Rows are points. The points of each table are mixes of a few directions, plus a little noise. Count the directions of each table, and those that both share. Where both have some left over, give the other angles between the two spaces (their principal angles), to ten degrees, smallest first.

First, 6 rows:
[[ 22  73]
 [ -7 -23]
 [-15 -52]
 [  4  13]
 [ -2  -8]
 [ -1  -3]]
Second:
[[ 16  58]
 [  3   9]
 [ -7 -24]
 [  4  13]
 [-20 -68]
 [  3  10]]
Directions: first 1, second 1, shared 1

First:
[[  2  -4   7  -7]
 [-40  49 -13  40]
 [ 34 -37  -5 -22]
 [ 14 -17   3 -13]
 [-49  43  41   6]
 [ 38 -33 -32  -5]]
Second:
[[ 18 -13 -22  -3]
 [ -9   6  23   2]
 [-36  26  60   6]
 [-15  12  24   2]
 [ 15 -16  11   3]
 [ 27 -15 -97 -14]]
Directions: first 2, second 2, shared 1; angles 50

First (7 x 9):
[[-56 -54  21  30  -2  51 -32  -6 -55]
 [-12 -12   5   7   0  11  -7  -2 -12]
 [-19 -18   6  10  -1  17 -11  -1 -18]
 [ 84  80 -29 -44   3 -76  48   9  82]
 [ -3  -3   1   1   0   2  -2   0  -3]
 [ 21  20  -8 -11   0 -20  12   2  20]
 [-13 -13   5   8   0  12  -8  -1 -14]]
Second:
[[ 37  17  35 -12 -11 -13 -10 -25 -31]
 [ 35  19  38  -9 -10 -13 -16 -24 -29]
 [ 16 -23   6 -25 -13  10  35 -28 -40]
 [  0  23 -54  -7  14 -24  32  35  77]
 [-72 -38 -79  17  22  25  39  53  68]
 [ -2  10  21  16   1  -1 -36   2  -7]
 [  2  -9  30   3  -8  11 -18 -18 -40]
 [-15  -1   6  16   3   6 -24   7   1]]
Directions: first 1, second 3, shared 1

First, 11 rows:
[[-53  -3  35  18  -1  12 -18   7  54 -25 -31 -32]
 [-69   8   0  10 -22  50  32  -8  47 -26   9  -8]
 [-35  -6  50  -8  21 -51  -8   9  16 -53  -2 -50]
 [ 31 -52  46   4 -36 -75  61  24   5  -2   0  -3]
 [-11   2   9 -10   8 -17   7   0  -5 -21  14 -12]
 [-44  37 -20   1  28  57 -49 -16  15 -12  -8 -13]
 [ 49  -5 -21  12  -4  13 -28   2 -16  51 -26  31]
 [ 36  -9 -19  20 -16  27 -17   2   3  51 -31  32]
 [ 61  18 -41 -18  23  -4 -25 -10 -64  33  17  30]
 [ 32   7 -38 -13  -8  11  31 -11 -39  21  34  34]
 [  2   2   4 -16   9 -25  16  -1 -18 -18  24  -6]]
Second (9 x 12):
[[ 46  77   6  -4 -35  10  -9  77  46  39  65 -65]
 [ 15  26   2  -2 -11   3  -2  27  14  15  20 -22]
 [-33 -54  -4   5  24  -6   6 -56 -35 -29 -47  46]
 [-18 -29  -2   2  13  -4   5 -32 -20 -16 -26  26]
 [-34 -55  -5   2  25  -6   6 -57 -34 -31 -46  49]
 [ 22  39   4  -3 -15   5  -2  38  24  20  31 -32]
 [-28 -45  -3   3  21  -4   6 -46 -29 -23 -40  41]
 [  8  12   0   0  -5   2  -1  11   7   7   8 -10]
 [ 22  34   4  -1 -17   3  -3  36  23  18  30 -30]]
Directions: first 4, second 1, shared 0; angles 90

First, 11 rows:
[[  19    6  -23   15   -6   21   13   11  -32  -30    5  -41  -41   16
   -24   67    1   28]
 [  22   11   21   32  -22   32    1   85  -53 -101  -10   24  -82  -32
   -17   78   -2   28]
 [ -19   -6   41   -4   -1  -18  -20   23   25    3  -17   76   21  -34
    31  -61   -3  -36]
 [  -2  -14  -33    9    0  -15    7  -26   10   46  -16   -8   11   36
    12    3    1  -38]
 [  16  -11  -34   38  -17    4   11   28  -30  -13  -28    0  -49   28
    -1   68    0  -28]
 [  -9   -1   28    1   -3   -6  -11   24    7  -12  -11   45    1  -24
    15  -26   -1  -15]
 [  -3   21    6  -46   22   14    6  -53   12    9   53  -70   41   -6
   -31  -28    2   73]
 [   2   -1  -13    0    2    0    5  -12    0   11    1  -16    2   12
    -4    8    1    1]
 [ -15    1   11  -25   13  -13   -6  -34   30   36   12    0   46   -4
     8  -57    0   -2]
 [ -20  -13   13   -5    4  -28  -12  -12   36   45  -18   49   38   -2
    32  -62   -1  -50]
 [   6   10  -15  -15    9   11   10  -32   -5    5   27  -59    9   13
   -24   14    2   41]]
Second (11 x 18):
[[ -6   7   9   7 -24 -14   7 -32  11 -18  13   2  -1 -35 -10 -43 -25  41]
 [ -1   3   1  -8 -19  -6 -40  -9 -14 -21 -12  37 -13 -55 -38   2  -8  35]
 [ -4   3 -51 -18 -37  39   6  37  23  50 -20 -10  -8  33  38  46  24 -64]
 [  3 -25  31  26  21 -41 -11 -61 -50 -33 -16  19 -12 -19 -58   1 -20  48]
 [  8 -21 -57  12 -36  10  30  -6  -2  55 -31 -29 -35  71  32  57   6 -60]
 [ 13 -14 -32 -21 -44  20  31  20  10  57 -10 -29 -43  73  64  28   6 -54]
 [ -7 -11  70 -29  14  -7 -16 -20 -24 -27   4  28   1 -31 -21 -31  -5  44]
 [ 10  24   1  18  23 -25 -27  10   5 -45  27  10  10 -51 -27 -35 -17  49]
 [ 11  23  -9  -2  28   5  -3  50  22  -6  30 -16  15   6  25 -15   7 -10]
 [  0  -3  26   2  66   6  12  26  -9   0   9 -16  31  41  11  12  25 -30]
 [-30  13   9  10   8  14  11 -14  25 -10   6   2  53 -35 -15 -23   7   3]]
Directions: first 3, second 6, shared 1; angles 50, 70

First (9 x 24):
[[ -4  16  -9 -11  28  44 -27 -24  13 -21 -20  -7   7 -35  13 -28  -4   2
  -12  35 -21 -14  27 -25]
 [ -9 -29  17  26  -1 -27   9   3   4   7   8  11  12  25   2  18 -11  18
   -7 -20  33   9  12   8]
 [  6   9  -5  -8 -11  -4   6   8  -7   5   4  -3  -9   1  -6   2   6 -11
    8  -4  -8   1 -17   5]
 [ 16  32 -19 -31 -15  12   3  10 -13   3   0 -12 -22 -15 -10 -10  17 -28
   18   8 -35  -5 -33   3]
 [  4  30 -18 -26  14  43 -20 -14   4 -15 -17 -12  -6 -37   6 -29   6 -13
   -1  33 -36 -14   5 -19]
 [ 18  32 -18 -32 -22   4   8  16 -17   7   4 -11 -25  -9 -13  -5  19 -31
   21   2 -33  -4 -41   8]
 [-18 -45  26  42  11 -28   4  -6  13   2   6  16  25  29   9  20 -20  34
  -18 -20  49  11  34   4]
 [-14 -41  24  38   5 -32   9   0   9   6   9  16  20  31   5  23 -17  29
  -12 -24  46  11  23   8]
 [  2  -4   2   3  -8 -13   8   7  -4   6   6   1  -2  10  -4   8   1  -1
    4 -10   6   4  -9   7]]
Second, 10 rows:
[[ -9   8 -13  -3 -17 -12   9  11   4   6   3  -1   4  28   1  13   2  -2
   -3 -10   0   9  -5   5]
 [ 12  27 -18 -26 -23  -1  10  16 -13   8   5  -9 -19   1 -11   0  16 -25
   17  -2 -26   0 -35   9]
 [ 10 -14  20   8  32  23 -18 -21  -2 -12  -6   3  -1 -45   1 -22  -6   8
   -1  19   2 -15  15 -13]
 [ 12 -21  23  13  16   0  -4  -8  -8   0   4   6  -5 -25  -6  -7  -4   6
    6   0  12  -7   0   1]
 [-71  59 -83 -24 -51  -7  11  20  54  -6 -20 -15  48 121  36  38   0   3
  -46  -4 -19  37  38  -8]
 [ 14 -16  19   8   9  -4   0  -2 -12   3   6   4  -9 -20  -7  -4  -1   1
    9  -3   9  -6  -8   4]
 [  5 -11  13   8  20  12 -11 -13   0  -7  -4   3   1 -25   2 -12  -5   8
   -1  10   5  -8  12  -7]
 [ 17 -27  28  17   2 -22  10   5 -17  11  14   9 -11  -9 -13   6  -2   3
   14 -17  21  -2 -16  13]
 [ 21 -14  21   5   3  -9   5   3 -18   7  10   4 -16 -22 -13  -3   3  -5
   16  -8   6  -6 -21   9]
 [-10  11 -11  -6   9  19 -11 -10  11 -10 -11  -4   9  -4   9  -9  -2   3
  -11  15  -9  -2  18 -12]]
Directions: first 2, second 3, shared 2

First:
[[ 10 -26   9 -13 -17  -7 -17  11  -6 -29  -2   2  26  15 -27 -20  20 -13
  -10   5 -31 -21  16   1   2 -17 -11   1  -2 -12  18  22]
 [-57  43 -18  20  20  16 -39 -12  28  10 -36  15 -11  20  21   4  21 -20
   19 -36  28  15 -16  34  13 -19 -22  33  14  45  -4 -28]
 [ 25 -21  10 -12  -9  -6  15   7 -13  -8  14  -3   9  -5 -13  -5  -5   6
   -8  15 -14 -10   9 -14  -5   4   5 -13  -6 -19   5  15]
 [ 42 -72  25 -38 -48 -19 -33  31 -23 -69   5   2  67  26 -72 -50  33 -21
  -27  17 -79 -52  37  -6   2 -31 -20  -8  -7 -46  45  59]
 [ 29 -35  14 -21 -18 -10  -4  14 -15 -29   9  -3  28   2 -29 -18   8  -4
  -14  16 -35 -25  17 -12  -2  -8  -1 -12  -7 -25  17  27]
 [-32  11  -5   7  -1   6 -39   0  13 -12 -27   9  12  23  -6 -14  26 -24
    8 -22  -4  -3   1  27  10 -23 -23  24  10  20  11  -2]
 [ -6  45 -10  25  38  11  56 -26   6  65  20 -10 -61 -38  56  47 -49  35
   15   4  62  40 -27 -17 -10  43  35 -14  -5  16 -45 -45]
 [-11  52 -17  29  45  13  63 -28  12  73  20 -11 -70 -44  69  52 -54  40
   18   1  73  49 -34 -15  -8  49  40 -10  -2  20 -51 -53]]
Second:
[[ -2  15  24  25 -54  10  25  51 -15  37   7   5 -54 -41  22  26 -10  -1
  -10  27  -8 -24 -57 -16   2  11  -9 -30 -32  15  14  20]
 [ -4   5  -2   7 -40  -5  24   0 -11  26  31  16   4 -46  51  10 -13  14
   -7  33   3 -26 -12  -7  15   3   8 -22 -19  16  -6  -3]
 [-20  25  -4  15 -66   0   6  34  -4  26  25  12  -4 -48  13  11 -14 -14
  -23  33   5 -35 -32  -4  24  10 -16  -5  -4  -3  26 -15]
 [ 44 -21 -45 -35  61  -3 -29 -40 -14 -58 -39  -5  22  89 -60 -13  17  18
   20 -86 -20  55  46  44 -22 -11 -36  36  52  -7 -22 -13]
 [ -3   9   5  13 -45   0  24  16 -13  30  24  12 -15 -43  41  14 -11  11
   -8  30  -1 -25 -28  -9  11   7   1 -25 -23  17   0   4]
 [ -5 -14 -19 -27  77  -8 -44 -49  29 -50 -22 -14  58  62 -53 -34  18 -17
    8 -38  12  32  67  17  -6 -12  10  48  44 -30  -3 -23]
 [ -4 -11  13 -12  77   5 -39 -14  28 -39 -43 -28   8  65 -67 -22  21 -26
   13 -35   5  37  34   1 -21  -8  11  35  23 -28   6   6]
 [ -4  -6  30  13 -10   0  32   1  -3  28  15   3 -20 -37  54  10  -5  14
    4  36   5 -15 -15 -25  -3   1  31 -35 -40  21 -14  24]]
Directions: first 2, second 4, shared 0; angles 50, 90
